Each point is reached from the start by the listed moves, each made 0, 1 or 2 times, or once backwards (-1), plus a little noise. Say if it took an odd or an even number of moves. Then give how often each move was made.
(in the rows, 128 means zero)

Moves:
(1): [116 124 109]
(2): [110 107 138]
(3): [108 159 141]
Start: [140 129 145]
Points:
[133 113 176] => even (-1, 1, 0)
[149 185 166] => odd (-1, -1, 1)
[ 94 201 121] => odd (2, -1, 2)
[ 81  78 125] => even (2, 2, 0)

Moves:
(1): [146 123 130 140 119 118 139 122 124 124 134 121]
(2): [140 147 119 133 133 125 113 129 133 126 155 124]
(3): [100 107 132 112 126 167 122 121 115 123 100 100]
(4): [111 134 124 126 154 120 141 122 117 135 134 126]
(5): [140 122 113 153 129 129 121 116 110 144 105 164]
(6): [115 115 109 116 122 121  91 112 129 156 104 127]
(7): [136 134 129 121 157 122 137 125 138 126 134 134]
(8): [123  90 147 116 152 122 145 144 111 113 126 127]
(9): [133 109 111 130  96 118 143 126 153  97 136 147]
(10): [115 128 139 131 148 124 125 125 133 101 132 111]
(11): [129 116 138 124 130 127 132 113 111 123 122 150]
Start: [123 135 126 125 126 116 127 134 128 141 124 127]
Points:
[167 124 105 163 114  69 144 140 186 102 120 181] => even (0, -1, -1, -1, 1, 0, 1, 0, 1, 1, -1)
[155 125  99 218  55 115 163 101 120 102  89 194] => odd (1, -1, 0, 0, 2, -1, -1, -1, 1, 1, 0)
[135  92 188 154 222 108 179 178  67 105 129  96] => even (1, 0, 0, 0, 1, -1, 0, 2, -1, 1, -1)
[102  89 143 114 213 101 154 108 122  28 176  94] => odd (1, 2, 1, 1, 0, 0, 1, 1, 1, 2, 1)
[ 91  15 163 131 106 145 128 103  84  36  62 158] => even (0, 0, 1, -1, 1, 0, -1, 1, 1, 2, 2)
[ 47 205  64 109 182 140  44 105 146 172 147  56] => even (-1, 2, 1, 2, 0, 1, 0, -1, 0, 1, -1)
[ 93 163  88  66 217  73 118 103 168 128 198 138] => odd (-1, 2, 0, 2, -1, 1, 2, 0, 1, 0, 1)

Moves:
(1): [128 135 124 123 129 124 125 126 125 125 126 123 119 121 125 130 127 126
 136 123 130 137 129 122 133 121]
(2): [129 129 122 131 135 136 129 124 131 124 136 127 128 131 123 124 124 121
 132 120 118 129 130 119 130 146]
(3): [130 145 138 120 134 123 114 112 122 137 117 138 140 125 130 142 131 133
 130 127 135 129 121 132 115 118]
(4): [126 134 121 130 124 136 123 128 134 129 123 125 132 142 136 131 125 132
 130 133 123 119 141 129 126 133]
(5): [120 139 123 125 128 129 129 125 129 130 126 132 129 124 126 132 135 135
 126 135 129 124 135 127 123 123]
(6): [127 117 127 136 134 127 140 122 125 135 128 129 125 132 129 123 128 121
 135 134 136 120 121 129 124 132]
(7): [129 129 126 122 128 144 114 132 130 125 140 128 127 110 125 135 134 126
 122 128 121 136 130 135 129 129]
(8): [123 129 130 127 127 138 132 127 131 131 121 125 122 130 129 131 127 128
 123 135 125 136 127 123 124 136]
(9): [142 116 121 127 119 138 132 133 134 125 139 118 127 135 134 120 121 122
 134 118 123 131 134 114 123 138]
(10): [112 125 122 124 123 145 133 123 138 130 126 128 129 133 134 130 135 137
 129 127 141 127 120 127 122 134]
(11): [134 144 123 129 126 131 110 128 130 121 114 124 133 129 126 133 142 128
 118 122 138 129 131 124 121 134]
(12): [129 122 130 127 125 128 131 128 127 122 126 129 128 123 129 131 128 118
 119 130 130 123 127 123 132 129]
(13): [135 130 120 119 134 124 131 132 112 125 124 132 138 145 130 126 133 136
 131 134 130 125 124 134 125 117]
(14): [130 139 135 134 128 126 116 126 134 120 129 114 141 119 122 135 133 132
 126 126 126 129 121 137 122 115]
(15): [124 125 133 134 135 119 129 109 121 124 120 127 132 113 124 125 127 122
 136 128 130 131 133 122 127 130]
(16): [130 139 132 124 123 125 125 127 128 129 131 131 129 131 128 120 131 120
 136 125 127 133 121 140 124 123]
(17): [138 140 123 126 129 131 124 125 132 110 115 132 136 111 132 118 134 138
 133 125 136 128 120 122 126 113]
(18): [132 130 130 132 130 135 136 118 113 125 127 129 118 123 134 131 133 136
 135 124 128 117 130 123 121 128]
(19): [129 127 119 138 123 136 129 134 120 134 141 127 133 138 134 131 125 128
 121 130 124 120 128 132 129 133]
(20): [115 131 126 133 126 127 115 133 146 132 132 120 128 122 131 121 113 129
 123 132 120 126 127 135 112 122]
(21): [122 134 139 137 138 120 117 138 130 126 125 130 135 132 133 142 128 121
 133 138 133 133 124 134 121 128]
(22): [137 136 110 120 125 132 131 134 135 115 126 136 130 144 135 132 122 135
 120 118 132 133 130 130 123 114]
(23): [130 133 129 116 117 114 137 135 129 129 133 125 116 124 115 125 120 122
 134 127 137 132 124 135 126 125]
(24): [129 130 129 128 131 141 127 123 137 120 127 125 124 131 126 118 124 130
 123 125 137 134 132 118 126 127]
Start: [116 130 133 127 136 122 146 122 128 133 126 135 120 123 126 116 124 140
 126 127 132 118 135 128 122 135]
Points:
[160 198  94 160 129 128  59 133 187  94  75 117 215 121 164 126 131 163
  74 125 144 106  99 158  30  58] => even (-1, -1, 1, 0, 0, 2, 0, 1, 1, -1, 2, 0, 0, 2, 0, 0, 2, -1, 1, 2, 0, 2, -1, -1)
[102 124  72 120 119 115 208  89 122 114 131 104  59 114 113  46  70 155
 168 117 134  77 201  66  87 142] => even (1, 1, -1, 1, 2, 0, -1, -1, 1, 0, 0, 0, 1, -1, 2, -1, 0, 2, 0, 2, -1, 0, 2, 1)
[ 87 160 127  89 159 107 165 109 117 118 136 125  67  51  61 114  87 117
 127 154 119 164 146 106 121 121] => odd (2, 2, 0, -1, 2, 0, 1, 2, -1, -1, -1, 1, 1, 0, 1, -1, 0, 0, 0, 1, 0, 0, 2, 1)
[119 131 102 131 117 214 107  73 185  92  93  91  85  97 126  83  96  93
  92  98 130 145 201  34 106 222] => odd (1, 1, 0, 2, -1, 0, 1, 2, 1, 0, 2, 2, -1, -1, 2, 0, 0, 0, 0, 1, -1, 0, 0, 2)
[ 70 249  92  51 118 223  90 113 199  99  98 156  82  68 141 107 125 213
 117 119 174 182 113 132  54  66] => odd (2, 0, 1, 0, 1, -1, 2, 2, -1, 2, 0, -1, 0, -1, -1, 1, 2, 1, 0, 2, 0, 1, 1, 2)

Moves:
(1): [119 116 122 126 153 105 131 135 103 112 134 129 149 131 108 129 107 128
 138 130 129 136 149 120 120]
(2): [131 117 131 116 123 115 122 124 115 128 126 124 130 126 125 129 123 137
 120 123 121 127 127 136 128]
(3): [140 113 129 118 139 122 138 114 137 124 122 156 122 120 139 124 131 127
 139 131 109 132 136 117 128]
(4): [135 125 129 123 131 146 132 134 101 126 131 132 125 127 134 122 144 133
 119 114 118 146 141 136 112]
(5): [138 124 116 127 126 132 130 124 118 132 135 121 122 114 138 119 138 135
 131 138 132 129 126 123 139]
(6): [136 141 125 135 141 141 140 126 126 128 130 126 124 123 131 147 122 131
 115 139 120 124 144 130 124]
(7): [132 121 128 111 134 134 137 135 144 141 129  98 137 115 148 111 141 118
 138 130 104 127 132 137 131]
(8): [123 127 123 125 128 132 132 125 126 137 130 113 137 121 130 117 124 132
 124 138 119 127 122 123 119]
(9): [144 109 106 119 126 146 126 126 127 128 138 112 102 150 127 147 117 128
 123 143 144 130 128 139 127]
(10): [126 107 124 134 123 126 146 140 123 138 137 138 126 120 122 108 136 117
 119 148 129 126 140 136 139]
(11): [132 126 133 115 133 138 130 126 104 115 105 144 137 129 120 116 121 123
 120 122 148 127 110 120 146]
(12): [123 117 134 107 123 135 130 145 132 100 123 133 121 139 107 131 125 128
 133 142 144 126 111 117 135]
(13): [127 120 122 129 111 123 123 125 130 115 122 129 132 126 127 131 126 130
 120 124 151 144 141 134 135]
(14): [118 121 125 121 125 132 106 116 123 125 149 131 129 140 123 130 136 127
 141 147 116 124 132 127 141]
(15): [124 138 141 121 135 114 120 127 120 125 129 129 119 140 139 128 129 137
 119 140 134 131 134 137 120]
(16): [117 114 125 127 147 138 131 124 127 113 132 125 138 128 131 142 123 124
 124 125 138 111 136 129 130]
(17): [133 112 116 112 119 116 129 125 119 132 121 127 126 110 122 143 120 129
 141 118 133 110 134 123 131]
(18): [115 123 133 136 124 117 113 123 125 116 144 128 112 124 120 122 122 120
 129 112 131 115 133 127 121]
(19): [149 130 136 132 115 121 137 136 145 119 141 134 139 117 120 128  96 146
 140 125 144 133 138 143 134]
(20): [107 130 124 128 136 130 117 134 139 138 128 126 128 143 128 126 114 126
 127 123 121 119 112 132 134]
(21): [121 127 140 129 120 131 136 123 119 123 129 123 131 130 129 133 129 135
 134 136 120 133 129 130 133]
(22): [123 138 129 128 119 141 127 125 122 110 145 120 135 131 142 132 127 117
 131 121 126 124 128 118 129]
(23): [131 126 124 131 134 124 140 116 118 125 126 139 120 116 134 142 123 137
 126 131 124 144 111 145 117]
(24): [132 120 111 135 125 121 112 139 140 124 111 138 134 124 143 141 131 125
 129 139 135 132 135 120 118]
Start: [120 122 116 133 129 127 136 117 144 125 140 111 129 128 121 129 129 121
 110 139 119 128 148 118 136]
Points:
[156  42  76 137 198 100 161 103 168 185 165  89 149  59 194  96 176 127
  91 188  39 111 217 146 100] => odd (0, 2, 1, 0, 1, 0, 1, 1, 0, 1, -1, -1, -1, 0, 0, 2, -1, 0, 0, -1, -1, -1, 0, 1)
[101 109 124 105  87  90  83  86 242  99 246  19 139  86 184 178  63 135
 132 197  88  51 244 180 123] => even (-1, 1, 0, -1, -1, 2, 2, 2, 0, 0, -1, 0, 1, 2, 2, 1, 1, 2, 2, 0, 0, 1, 0, 1)
[106  88  60 118  81 110  76  66 245 143 157  26  84 155 227 191  65 108
 104  86  83 115  97 165  86] => odd (-1, 2, 1, -1, -1, -1, 1, 1, 2, -1, -1, -1, 1, -1, 0, 0, 0, 1, 0, 2, 0, 2, 1, 1)
[104  51 106 109 101 124 146 108  15  44 141 144   7 162  45 234  57 154
  55 181 244 140 160 196 105] => odd (0, -1, -1, 1, -1, 1, -1, 0, 2, 1, 1, 1, 1, 0, 2, 0, 2, 2, 0, 0, 2, -1, 2, 0)

Moves:
(1): [120 116 132 128 136 137 137 136 138 125 131 129 136 119 123 122 117 142
 120 150 142 120 119 138 132]
(2): [120 127 126 138 140 143 125 129 124 133 135 132 123 131 130 130 123 126
 135 124 108 129 120 134 137]
(3): [134 117 120 121 131 127 135 127 117 131 119 119 117 138 128 124 121 122
 141 135 125 126 142 126 124]
(4): [128 134 134 136 129 122 139 131 125 130 127 132 132 133 115 126 131 131
 128 140 130 135 123 125 139]
(5): [121 131 120 132 131 123 125 127 127 139 120 129 126 120 127 138 122 125
 127 130 127 125 127 121 145]
(6): [141 141 125 122 120 122 133 132 125 125 114 128 135 134 140 128 142 131
 121 125 136 125 124 127 132]
(7): [142 139 119 138 121 131 138 114 126 130 118 117 119 132 116 132 127 128
 133 130 148 118 130 137 121]
(8): [120 106 133 117 125 124 127 132 127 129 131 130 117 132 135 121 128 124
 127 135 134 135 133 130 133]
(9): [131 132 128 127 123 131 122 122 121 131 131 129 134 134 131 129 128 124
 133 126 131 135 139 132 135]
(10): [126 120 129 131 132 133 132 139 121 126 131 123 137 123 124 123 129 126
 128 122 133 136 120 124 134]
(11): [137 129 145 120 130 129 137 121 124 134 136 135 137 121 122 127 136 133
 123 127 141 119 133 126 131]
(12): [128 115 142 138 137 138 137 120 145 110 114 126 149 138 130 112 137 130
 121 127 119 124 114 124 113]
(13): [123 130 122 127 130 122 130 136 121 137 143 126 126 120 131 121 131 132
 126 123 125 121 124 108 137]
(14): [129 132 121 133 129 130 130 124 143 136 140 131 137 123 127 142 126 138
 130 120 133 135 125 127 141]
(15): [128 117 134 124 125 127 126 131 130 127 119 114 133 135 116 124 128 128
 127 124 127 125 126 129 133]
(16): [130 126 146 125 126 125 126 133 130 129 121 124 130 134 147 135 133 122
 117 124 132 135 123 125 127]
(17): [137 136 135 124 148 121 135 123 147 126 136 125 123 137 144 117 141 126
 117 127 135 123 142 134 146]
(18): [120 129 119 127 140 127 134 127 135 139 138 129 128 125 130 129 134 126
 124 133 138 127 126 136 123]
(19): [133 131 134 122 124 128 125 125 127 130 133 133 126 128 142 127 140 110
 135 130 128 126 132 128 134]
(20): [112 127 132 119 118 122 133 120 122 132 133 128 127 127 122 129 108 117
 118 130 136 152 135 158 121]
(21): [121 116 129 128 138 122 127 120 134 131 126 117 117 125 141 124 131 130
 140 127 114 125 140 135 131]
(22): [118 138 133 121 127 132 137 134 120 131 137 127 136 135 127 127 124 136
 146 112 135 124 124 129 132]
(23): [131 139 127 134 124 138 136 127 124 134 116 134 118 125 124 113 130 126
 132 127 132 132 127 133 121]
(24): [135 121 131 126 142 124 127 130 136 124 135 126 136 131 116 111 121 136
 136 132 135 124 124 128 127]
Start: [139 141 131 120 109 116 141 129 132 119 129 120 134 132 119 144 135 138
 131 120 135 127 128 128 120]
Points:
[192 222 160 118 108 102 229  74 129 118  78  76 160 249 163 145 175 138
 154  76 173 168 193 192 145] => even (-1, 0, 2, 2, -1, 2, 1, -1, 2, 0, 0, 1, -1, 1, 0, 1, 2, 0, -1, 1, 1, 2, 0, -1)
[135  56 155  35 109 111 167 118 141 120  94 108 158 174 132 101 140 128
 153 152 178 100 176 152 129] => odd (1, -1, 2, -1, 1, 1, -1, 2, 1, -1, 1, 1, -1, 0, 2, -1, 0, 1, 1, 0, 0, 1, 0, 0)
[157 164  79 172 183 142 131  74 211 158 150  94 127 139 141  88 181 147
 209  63 111  99 142 127 183] => odd (-1, 1, -1, -1, 1, 0, 1, 0, 2, 0, -1, 1, 1, 2, 1, -1, 1, 1, 1, -1, 2, 0, 2, 2)
[147 137 155 148  89 117 175 108 153 182  86  95  95 141 109 178 105 135
 117 180 182 155 122 200 221] => odd (2, 2, 0, 2, 1, 1, 2, 1, 0, -1, 0, -1, 0, 2, 2, 2, 0, -1, 1, 1, 1, -1, 1, 0)
[ 59 102 157 152 131 148 183  96 175 173 144 141 150  87  79 131  73 169
  86 164 122 184 123 191 164] => odd (2, 1, 0, 1, 1, -1, -1, 0, 1, -1, 1, 1, 1, 2, 1, 0, 0, 0, -1, 2, 1, -1, 2, -1)
[118 108 167 136 180 104 198 134 144 200 207 153  93  76  74 104  77 167
 106 203 200 127 116 137 243] => even (2, 2, 0, 2, 2, -1, 1, 2, -1, 0, 2, -1, 2, 1, -1, 1, 1, -1, 0, 1, 0, -1, 1, 2)
[103 104 227  83 106  55 211  58 118 162  98  39 134 202 158 125 167  54
 147 110 180 140 190 166 156] => odd (-1, -1, 1, 2, 2, -1, 2, 1, 1, 0, 1, 2, 1, -1, 2, 2, 1, 1, 2, 2, 2, 2, -1, -1)
[121 185 176  61 105  36 137  57 149 176 132 122  68 123 222 181 176  44
  95 120 166 155 234 216 166] => odd (-1, -1, -1, 0, 2, 0, 0, 0, 0, -1, 1, -1, -1, -1, 0, 1, 2, 1, 2, 2, 2, 0, 0, -1)
[121  72 117  99 173  83 206 123 178 121 109  32 120 158 135  30 147 154
 113 173 212  85 150 188 189] => even (2, 0, 0, 0, 1, 2, 2, 2, 1, 1, -1, 1, 2, -1, 2, -1, 2, 1, 0, 1, 2, 0, 0, 1)
[124  94 154  92 117  22 135 154 175 163 166  66 116 137 151 160 148 153
 145 129 138 138 135  87 205] => odd (0, -1, 0, 2, 0, 0, 0, 1, -1, -1, -1, -1, 2, 2, 2, 2, 0, 0, 1, 0, 2, 0, -1, 1)
